Every row gives one point. Each copy is the shape, with its points in the same order, turned, moved and blurred by noise. Say if it was mirrored as well.
In the rows, zero is written as 128.

Shape (6 x 3):
[[128 148  87]
 [158 102  58]
 [122  91 127]
 [119 184 174]
 [161 161 117]
 [106 108 166]]
Copy 1 (6 x 3):
[[118 160  85]
 [154 129  44]
 [125  99 112]
 [110 174 177]
 [152 173 116]
 [109 101 151]]
Copy 1 is: only turned
Copy 2 (6 x 3):
[[102 132  80]
 [137  91  43]
 [130  87 124]
 [103 174 165]
 [132 162  95]
 [118 103 163]]
Copy 2 is: only turned
Copy 3 (6 x 3):
[[ 93 145 133]
 [ 72 102  92]
 [137  90 136]
 [125 145 221]
 [ 75 125 170]
 [160  99 173]]
Copy 3 is: mirrored

Shape (12 x 6):
[[155 117  92 170 179 126]
 [122 131 149 146 126 120]
 [142  85 138 120 113 150]
 [116 142  79 147  83 169]
 [130 138 161 132 177 142]
 [208 109 104 168 106  99]
 [110 136  80 157 118 115]
 [170 121  80 148 177 162]
 [178 142 128 158 146 142]
 [128 124 185 130  93 158]
 [132 143  84  48  87 165]
 [142 131 113 169 129 130]]
Copy 1 (12 x 6):
[[152  63 100  88 144 123]
 [128 123 139 126 128 121]
 [160 128 130 142 143 179]
 [115 117  97 112  68 174]
 [128 110 168  91 160 131]
 [214  95  91 142 107 112]
 [113 109  80 115 104 121]
 [164  69 102  71 137 162]
 [179  90 143  97 113 127]
 [135 142 177 157 115 155]
 [145 195  92  80  97 193]
 [142  89 116 117 114 126]]
Copy 1 is: mirrored
Copy 2 (12 x 6):
[[187 126 121 183 185 106]
 [145 130 153 139 112 109]
 [155  82 132 137 109 152]
 [140 148  61 167 105 146]
 [139 123 179 151 161 136]
 [249 129 111 142 117 116]
 [152 139  81 159 130  91]
 [185 120 108 176 189 159]
 [194 148 150 159 149 149]
 [138 125 172 144  82 151]
 [122 133  63  80 126 185]
 [181 142 122 179 125 115]]
Copy 2 is: only turned
Copy 3 (12 x 6):
[[138 133  86 178 165 122]
 [101 115 156 147 142 127]
 [139  74 145 131 138 152]
 [103 131 112 162  88 187]
 [110 143 144 128 190 133]
 [184 122 137 191 103  95]
 [ 85 125  96 166 102 124]
 [155 139  69 157 167 148]
 [156 147 138 161 153 135]
 [123 102 200 135 140 167]
 [127 112 110  64  74 177]
 [126 129 130 175 129 130]]
Copy 3 is: only turned
Copy 4 (12 x 6):
[[ 96 147 105 136 174 165]
 [129 149 146 144 131 114]
 [148  98 143 147 112 148]
 [114 148  77 145  59 147]
 [162 147 126 143 172 127]
 [ 83 134 167  82 120 177]
 [ 81 148  98 138 113 119]
 [121 137  85 115 162 195]
 [137 166 136 115 140 169]
 [180 136 161 153  92 128]
 [165  94  61  86  65 121]
 [103 156 127 138 123 147]]
Copy 4 is: mirrored

Shape (14 x 8):
[[102  92 203 100 141 170 114 132]
 [147  60  90 124 175 126  99 169]
 [140 173 129 107 134 128 116 116]
 [110  41 177 157 184 164 138 112]
 [130 136  68 161 131  93 157 184]
 [156 128  99 148  93 106 116 141]
 [107 112  16  99 145 126 134 162]
 [ 99 154 121 114 128  80 151 110]
 [135 194 155 152 128 141 136  82]
 [114  98  26 149 101 120 129 150]
 [172 135 114 113 127 111 146  74]
 [138 127 104 114 136 129  90 153]
 [ 93  80 176 137 165 124  86  92]
 [122  91 233 124 122 150 136 143]]
Copy 1 (14 x 8):
[[159  78 110  65 124 175 156 131]
 [106 112 113 149 138  98  93 191]
 [142 169 114 122 155 127 140  77]
 [116  26 123 114 161 149 171 160]
 [ 96 182 160 175 128  90 154 143]
 [125 160 120 191 118 119 135 113]
 [ 48 196  74 148 140  79 125 170]
 [ 91 152 135 115 121  84 166  74]
 [150 155 137 133 180 134 182  54]
 [ 51 178  92 197 118 110 137 146]
 [145 121  88 167 149  84 166  82]
 [122 145 112 129 135 117 103 135]
 [ 92  43 124 101 151 141 129 100]
 [173  80 148  84  97 170 167 111]]
Copy 1 is: only turned
Copy 2 (14 x 8):
[[156  76 145 109 134 197 147  91]
 [145  95 124 164 197 115  64 107]
 [125 167 121  99 105 135 120 121]
 [139  96 145 165 206 198 162  83]
 [ 78 144 169 160 166  99  74 179]
 [108 148 141 165 120  82 113 132]
 [ 72  91  95 134 175  96  62 170]
 [ 66 153 151  89 147 115 137 132]
 [101 199 118 126 103 151 155 126]
 [ 52 102 120 185 156  93  79 158]
 [118 168 107 126 150  88 161 128]
 [123 121 129 141 137 117  72 115]
 [118 121 135 121 179 169 145  35]
 [161  96 191 125 131 176 177  91]]
Copy 2 is: only turned

Shape (12 x 9):
[[147 124 159 143 143 127 100 121 158]
 [104 195 112 129  80 128 178 160  98]
 [ 96 134 114 170 126 144  99 109 126]
 [145 107 111 184 108 127 132 110 117]
 [107 111 170 100 136 118 104 116 140]
 [ 99 121 103 111 149  61 136 148 148]
 [112 111 118 101 144 151  95 124 138]
 [131 109 126 137 146 143 137 109 123]
 [131 124 137 119 134  75 105 108 118]
 [124 124 124 177  80  72 172 116 125]
 [142 105 116 105 118 138 112 110 152]
 [133 110 166 118 117 135 113 247 128]]
Copy 1 (12 x 9):
[[151 119 158 146 138 151  90 141 156]
 [105 192 148 119  82 117 197 122 153]
 [ 92 142 126 155 139 172 118 120 139]
 [137 118 117 172 142 157 156 115 130]
 [116 111 186 116 138 129  88 135 130]
 [114 150 133 117 169  65 111 124 143]
 [112 119 135  93 135 156  93 137 125]
 [138 124 145 118 158 162 132 115 133]
 [141 141 159 148 145 107  99 119 108]
 [126 128 145 185 134  94 179  93 150]
 [142 100 128 108 122 137 103 116 130]
 [127 119 159 108 118 110 146 246 160]]
Copy 1 is: only turned
Copy 2 (12 x 9):
[[124 140 160 129 153 115 116 122 157]
 [168  88 137 105  23 137 148 131 147]
 [100 149 126 146  93 144  93 117 137]
 [144 175 122 158 102 121 126 137 119]
 [ 86 121 154  85 143 112 118 139 139]
 [106 105  92 108 106  78 120 169 181]
 [104 127 112  92 143 154 107 135 144]
 [117 140 112 125 132 128 141 119 126]
 [121 135 131 102 123  74  98 138 131]
 [140 165 139 144  57  72 153 157 145]
 [131 162 118  88 138 135 124 137 153]
 [148  67 173 130 138 164 137 220 153]]
Copy 2 is: mirrored
Copy 3 (12 x 9):
[[143 170 153 143 118 138 120 117 152]
 [191  73 118  92 137 134 116 136  55]
 [126 108 137 155 127 142  73 108 122]
 [161  97 141 189 113 126 115 111 130]
 [114 153 166 104 121 107 125 103 134]
 [121 127 103 114 181  78 132 136 135]
 [ 90 130 128 119 113 142 127 113 135]
 [127 116 146 152 132 142 141 104 132]
 [129 158 128 145 133  83 125 102 109]
 [205  90 136 153 145  76 117 110 116]
 [125 125 115 129  97 124 142 101 150]
 [134 130 167  96 106 121 134 239 124]]
Copy 3 is: mirrored
Copy 4 (12 x 9):
[[117 142 107 159 139 103 133 135 183]
 [167 173 184 116  93 161 133 161  96]
 [105 158 119 159 125 134  81 118 133]
 [135 112 131 186 114 113 102 116 122]
 [ 75 146 112 129 138 111 155 144 159]
 [107 112 156  72 120  89 108 140 149]
 [ 95 126  86 118 127 146 124 131 155]
 [120 117 118 148 144 133 131 107 139]
 [109 137 112 120 125  69 133 139 127]
 [134 125 196 162  90  81 120 124 113]
 [110 116  96 134  98 126 141 117 163]
 [121 101 142 139 140 153 136 249 172]]
Copy 4 is: mirrored
